Each wall is flat, endless, passes through zero and stands at right angles to its row. A trip goes straight from one point to another. List the walls that it crosses, first one first.
In the rows, 128 means zero.

Walls:
(1): [157 113 163]
(2): [134 115 144]
(3): [191 128 117]
(4): [ 92 148  75]
(5): [114 156 116]
Trips:
[103 157 120] to [106 119 107] -> none
[125 161  82] to [108 104 108] -> 3, 5
[126 139 164] to [175 155 142] -> 3
[119 168 100] to [ 90 179 168] -> none
[212 162 183] to [134  80 186] -> 3

Walls:
(1): [118  99 227 188 143 124  99 178 124 107  94 161]
(2): [181 168 123 134 175 119 150 143  91 185 138 109]
(3): [152 137 136 109 119 131 124 130 128 158 122 149]
(4): [102 143  77 152 135 181 124 154 139 139 131 137]
(5): [108 154  78 149 115 118 184 183  83 180 107 163]
Trips:
[109  70 178  78 159 169 124 140 142 170 166 131] to [145 158 167  60  38 134 132 140 178  87 102 169] -> none
[ 68 140 110 175 122 152 187 110 129 135 121 134] to [107 116  68 150  62 175 134 107 106 147  94 183] -> 3
[120 160 110 132 121  92 152 189  92  99 110 136] to [130 108 124 167 136 103 135 139  56 148  95 166] -> 4, 3
[137 137 117 143 124 109 127  99 139  94 112 132] to [162 148 156 145 115 172 114 155 182  93 143 135] -> 1, 4, 3
[130 115 175 141 159  53 103  98 117 146 119 161] to [161 142 144  70 167  53  94 170 130 109 137 100] -> none
[138  38 186 141 130 140 146  79 114 146 137 101] to [129 131 112 145 125 122  80 115 159 142  90  48] -> 1, 4
[ 88 165 106 103 140 188 155 140 190 148 114  87] to [106 183  99  98 169 119 138 197 173 113 229 137] -> 2
[100  99 111 115 117 115 149 161 114  79 139 175] to [114 154  66 117  94 110 106 137 164 130 130 132] -> 1, 3

Walls:
(1): [185  88 164 121 100  92 123 136 113 181 112 144 138 134 108 123 107 111
 129 125 111 154 138 155 190 105 111 127 113 159  93 174 151 100 106 122
  85  72 149 135  95 120 162 117 129 120  99 213]
(2): [116 175  94  83 172  69 130 159 111 157 154 160 100 119 166 167 139 138
 152 110 149 147 237 106  93 101  80 129 130 110 111 168 137  88 125 177
  79 110  90 117  92  85 118 114 115 129 150 166]
(3): [160 179  96 136 104  96  60 103 171  79 139  78 188 160 108 118 175  36
 109 118 110 130 147 152 153  96 141 154 174 136 105 163 139 124  91 197
 146 166 149  89 170 122 105  79 142 144 117 139]
Trips:
[178 148 139 133  89 157  73  77 134 111 113  90 149 132  92  95  84  96
 148  89  74 154 118 179 142 129 144 131 174 133 149 234 149 160 156 143
  98 147  98 195 105 139 118 124 114  81 110 154] to [123 110 187  96 164 153 158 127 119 153 132  68 120 159 160 118 171  76
 155 112 164 155 127  39  77 114 100  81 117 129 108 176 110 169 138 127
  79 145 184 165 164 104  87 155 112 109 124 149] -> 2, 3, 1
[148 160 206 102 147 167 143 132 113  84 145  93 111  69  85 121 127 137
 113  62 149  83 123 134 119  77 117 121 127 109 150 136 147  93 132 144
 157 160 149 136 123  86 156  95 141  81 141 147] to [146  54 114 112 108 192 125 138 155 120 111 183 128 110 108 140 112 120
 105  95 126 107 188 195 160 127 159  79 157 151 164 122 134 160 138 178
 126 113  79 163 156 168  99 144 102 113  61 135] -> 2, 1, 3
[149 159 140 112  88 173  86 138 118 120 154  97 118 191 144 183  49  74
 136 101 113 137 123 153 145 159 158  98 140 152 118 193 122 139 174 153
 111 138 129  65 165 184 169 169 178 147 147 130] to [114 138 175  81 176 121 160 124  78 173  98 144  88 161 124 155 140 119
 107 156 117  87 145 128 163 127 158 159 125 123 154 122 158 153 114 111
 105 147 111 142 146  72 103 161  94 130 149  58] -> 1, 3, 2
[ 96 116 155 120 116  95 124 100 100 117 109 132 169 153 120 140 102 155
 118 108 131 126 130 115 140 158 125 147 123 150 127 141 126 190 100 129
 176 188  84 139 135 129 155 165  90 144 140 139] to [139 125 103 114  87  94 117 102 135 130 138 219 169 100 116 186 154 111
  82 183 128 168  75 201 169 158 127 129 110 140 149 124 127  82 145 155
 172  68  86 105 167 160 123 112 134 142 112  87] -> 3, 1
[ 74 165 167 111 173  94 124 170 158 109 195 104 114 126 119 126 153 104
 145 137 155  68 124 131 116 141 124 199 127 127 136 145 150  60 102 115
 183 110  91  93 104  50 143 149 105 143  58 131] to [149 169 142 162 122  94  85 159 137 185 117  89 158 134 128 159 145 114
 187 116 139  68 170 122 133 124 107 139  70 131 167 103 174 169 145  90
 100 121 157 110 160 132 124 130 199 182 136 119] -> 1
[133 147 170 153 127 153 118 154 112 111 152 149  91  74  89 107 100  94
 143 159 187 122 129 116 190 145 174 109 139 136 116 172  92 147 180 178
 206 156 165 107 188 151  91 120 103  65  99 138] to [140 112 110 120 105  91 190 166 108  88 178 120 144 198  68 116 141 136
 145 171 115  93  97 151 112 101 145  94 121 177 137  86 149 150 184 158
 108 107 112 131 163 150 192 105 140 135 178 183] -> 1
[108 151 128  87 118  89 150  92 130  82  57 143  62 131 161 108 100  53
 113 125 109  86 143 134 162 137 144 100 101 144 115 180 128 209  98 165
 123  98  90  99  96 138  92 102 162 123  93 178] to [105 104 130 104 109 132 126 127 185 107 127 122 142 137 165 162 166 187
  82 149 105 114  65 123 117 144 150 169 114 110  81 107 151 103 148 156
  70 148 100 102 103 108  76 157 141 103 100  73] -> 1, 2, 3
[158 120  59 125 147 116 153 163  81 111 131 148 150 167 164 154 120 112
 142 139 176 183 106 129  83 109 187 114  98 147 133 119  95 116 150 157
 143 117  90  87 141 119 204 201 109 119 123  90] to [136 139 163 211 105 101 145 109  83 185  43 141  82 198 150 140 133 189
 123 122  83 128 110 172  94 118  76 125 156 123 127 173 137 131 168 165
 142 183 141  85 100 104 117 126 129 148 122 108] -> 1
